Rows are points. Each table stands for the endless flat space through its points: a line for two points, a plane for three, and so on. Write the one point that lies in both, or say that there is none.
In the rows, zero is written as 128.

First (3 x 4)
[[103 147  99 108]
 [ 75 127 127  96]
 [ 99 127 129  94]]
Second (2 x 4)
[[ 99 133 110 108]
 [ 90 160  98  99]]
They share: [ 96 142 106 105]

First (5 x 6)
[[148 116 128 123 116 161]
 [149 143 129 108  97 130]
 [118 128 106 171 112 101]
 [156 131 115 127 110 146]
 [133 145 110 153 110 148]]
Second (2 x 6)
[[138 127 122 139 116 124]
 [123 124 110 127 119 115]]
They share: no point

First (4 x 8)
[[ 95 150 116 111 134 125 122 103]
 [126 174 105 120 113 144 142  89]
 [ 89 182 132 155 154 177 148  61]
 [ 98 166 118 100 132 106 111 112]]
Second (2 x 8)
[[108 150 102  91 115 150 116 104]
 [110 148  98  83 114 159 112 106]]
They share: no point

First (3 x 8)
[[144 110 150 135 159 106 130 121]
 [103 150 120 110  96 133  83 144]
 [112 126 138 107 123 130  98 153]]
Second (3 x 8)
[[148 131 115 109 123 114  99 126]
 [128 113 177 165 135 102 101 104]
 [128 135 124 116 122 120 103 132]]
They share: [122 134 132 123 123 120 104 131]

First (5 x 9)
[[134 111 107  56 152  84 152 142 184]
 [ 85 112 131 105 145 104 176 116 122]
 [ 96 106 129 113 184 103 125 147 141]
 [100 158  94 109 160 103 163 152 133]
 [122 165  80 100 168  98 157 160 147]]
Second (3 x 9)
[[ 89 100 134  96 146  91 153 142 143]
 [ 88  95 139  99 143  87 148 145 148]
 [113 124 122 123 167  94 132 139 164]]
They share: [ 99 118 120  99 159 100 156 135 140]

First (2 x 11)
[[107 141  97 154  86 126 105 110 111 158 152]
 [110 140 102 152  94 128 111 117 113 160 156]]
Second (4 x 11)
[[111 130  97 127  98 157 122 108 134 140 165]
 [111 130 121 143  90 129  98 124 114 152 161]
 [121 154  91 159 101 119 112 134  99 168 149]
 [ 89 130 121 139  91 124 102 150 114 151 176]]
They share: no point

First (3 x 12)
[[135 130 103 144 117 110 117 117 102 139 159 158]
 [113 160 141 168 123 138 107  63 110 171 131 134]
 [103 154 135 164 109 142 101  81 122 155 127 142]]
Second (6 x 12)
[[107 185 100 162 106 127 102  74 119 116 102 157]
 [112 108 102 147  70 129 158  87 140 138 158 169]
 [ 86 156 119 152 113 137 125 102  99 129 108 140]
 [ 96 169 152 169 145 116  82 121  87 141 106 131]
 [106 132 139 153 152 129  91 127  98 153 159 111]
 [ 69 164  95 132 124 168 130 104  85 119 103 117]]
They share: [114 139 116 152 106 128 106 108 118 139 141 154]

First (6 x 14)
[[113  64 151  95 128 177 107 182 149 141 119 118 133 145]
 [120  69 123 147 173 163 174 181 172 103 106 175 111 105]
 [ 78 139 168 146 121  93  92 153 157 124  86 166  92 143]
 [103 105 183 118 109 145  87 170 182 168 106 124  93 138]
 [103 111 152 118 130 149  87 131 144 137  88 145 125 155]
 [ 99 106 100 146 165 158 144 114 123 106  77 183 154 130]]
Second (4 x 14)
[[134  72 141 127 121 157 111 197 150 112  89 161 123 165]
 [101  81 134 132 127 146 116 169 143 119  92 146 116 143]
 [112  70 128 133 119 153 117 185 142 115  83 145 122 155]
 [ 87 127 164 122 151 128 102 125 145 125 130 164 106 115]]
They share: no point

First (5 x 18)
[[141 126 111 163 175 172 180 118 125 135 157 112 116 129  47 109  82  90]
 [154 106  98 134 170 156 160 115  99 127 161 122  99 124  64 131 122  89]
 [112  87  97 150 156 190 170 108  84 161 178  71  94 146  88 137  85  77]
 [179  69  93 103 120 146 173  65  91 139 177  89  76 158 149 164 116  77]
 [155 118 103 137 179 156 158 120 111 127 151 124 112 121  49 127 120  98]]
Second (5 x 18)
[[129  89  86 128 112 158 182  84 101 137 170  99 124 142  65 162 108  84]
 [120  89  90 135  90 152 196  78 111 138 181 106 140 140  50 174 110  82]
 [200  89 154 134 178 147 171 114 142 163 164 115  71 172 120 141 122  87]
 [104  83  48 115 111 177 170  78  58 128 160  86 116 141  60 149  90  71]
 [140  95 108 134 109 146 189  82 123 145 181 107 135 139  66 174 118  90]]
They share: [158  95 100 120 153 158 161  94 103 143 159  93 103 143  96 150 114  94]

First (3 x 20)
[[136 172 133  95 112 146 135  99 139 148 111 115 182 111 179 147 122 134
   93 148]
 [121 137  98 110 107 106 100 134 119 133 111  85 142 141 139 117 157 139
  118 173]
 [136 156 115  95 109 126 118 121 124 138 115 110 164 126 160 137 139 138
  100 157]]
Second (2 x 20)
[[105 167  90  75 112  99 108 113 135 122  84 112 168 147 145 137 112 137
  116 184]
 [150 142 115 110 107 119 118 148 105 152 124  97 138 117 145 127 157 137
   86 159]]
They share: no point

First (7 x 24)
[[172 141 144  89 172 156 120 113 114 149  88 127  99  85 144 109  96 111
  168 138 160 189  85 147]
 [129 170 160  82 142 139 137 188 128 103  88 163 167  88  88 101  69 174
  164 169 136 161 117 152]
 [133 142 133 102 191 177 112 118 186  88 119 162 122  75 174 193 124 139
  142 125  68 125 103 178]
 [120 159 115  88 119 116 107 135  91 146  59 137  99 137 137  89  97 130
  187 167 167 176 149 152]
 [144 132 145  90 193 174 111 122 156 134  84 142 116  65 183 175 111 116
  167 132  94 159 101 174]
 [140 153 131 114 157 175  97 131 172  61 125 200 117  97 152 169 134 105
  136 148  83 100 105 189]
 [107 147 116  96 158 150 101 124 154 115  82 156 110 106 182 172 122 132
  167 144  89 137 143 178]]
Second (7 x 24)
[[ 70 182 147 145  94 141 113 120 121  87  78 200 139 115 177  98 115 146
  159 127 107 155 124 175]
 [133 152 144  64 116  90 142  79 178 117  91 130 135  89 133 113  68 168
  108 166 115  80 173 133]
 [122 167 100 102 164 161  90 123 109 143 100 171 100 130 161 137 129 116
  200 149 137 157 108 169]
 [ 70 228  89  95 141 124  71 131 148  77  91 170  89 140 129 121  72 119
  156 198 181 101 101 179]
 [152 136 152 103 141 171 100 109 158 177  99 133  74  93 163 135 151 133
  193  91  99 152 102 160]
 [ 83 169 137 125 103 134 110 128 138  83  76 173 125 115 161 101 107 151
  150 127 119 149 130 172]
 [130 135 150 106 121 156 120 114 150 129  83 145 118  97 177 112 134 147
  163 100 103 149 133 163]]
They share: no point

First (6 x 24)
[[135 140 184 126 168 184 135 111 113 189  68  86 117  91  96  38  97 176
  197 104 151 139 165 157]
 [135 108 152 130 156 148 159 139 141 173  68  66  93 119 112  58 105 160
  197 112 155 107 165 121]
 [215 175 144  86 188 104 130  71 163 119 163 131  92 181  81 168 117 151
  142 109 151 104  90 122]
 [179 139 122  78 170  98 164  97 177 105 119 115  84 141 129 128 115 157
  154 117 161 104 156 132]
 [163 148 160 130 166 152 136 109 134 167 111  88  91 156  81 107 118 144
  165 118 140 114 115 121]
 [147 168 172  96 132 156 136  72 133 123  97 133 108 124  92 105 121 156
  128 141 141 129 137 187]]
Second (6 x 24)
[[151 154 183 108 147 171 123 106 170 161  87 106 106 152  99 114 134 167
  188 106 160 127 149 142]
 [128 170 177 101 160 117 135  79 120 128 147 132 109  96 114  73 150 128
  190 160 177  99 112 166]
 [108 207 202 110 131 138  98  77 152 152 132 106  73 163 116  84 164 135
  222 123 187 131 119 161]
 [134 152 164 116 135 125 131  92 167 140  88  75  58 179 111  86 125 148
  178  89 153 133 147 145]
 [133 164 196 112 147 176 125 107 172 170  87 106 107 140 110 115 161 158
  204 105 167 134 148 147]
 [169 135 155 154 167 122 161  82 132 124  89 117  69 162 106  62  78 145
  126 127 105 118 152 175]]
They share: no point
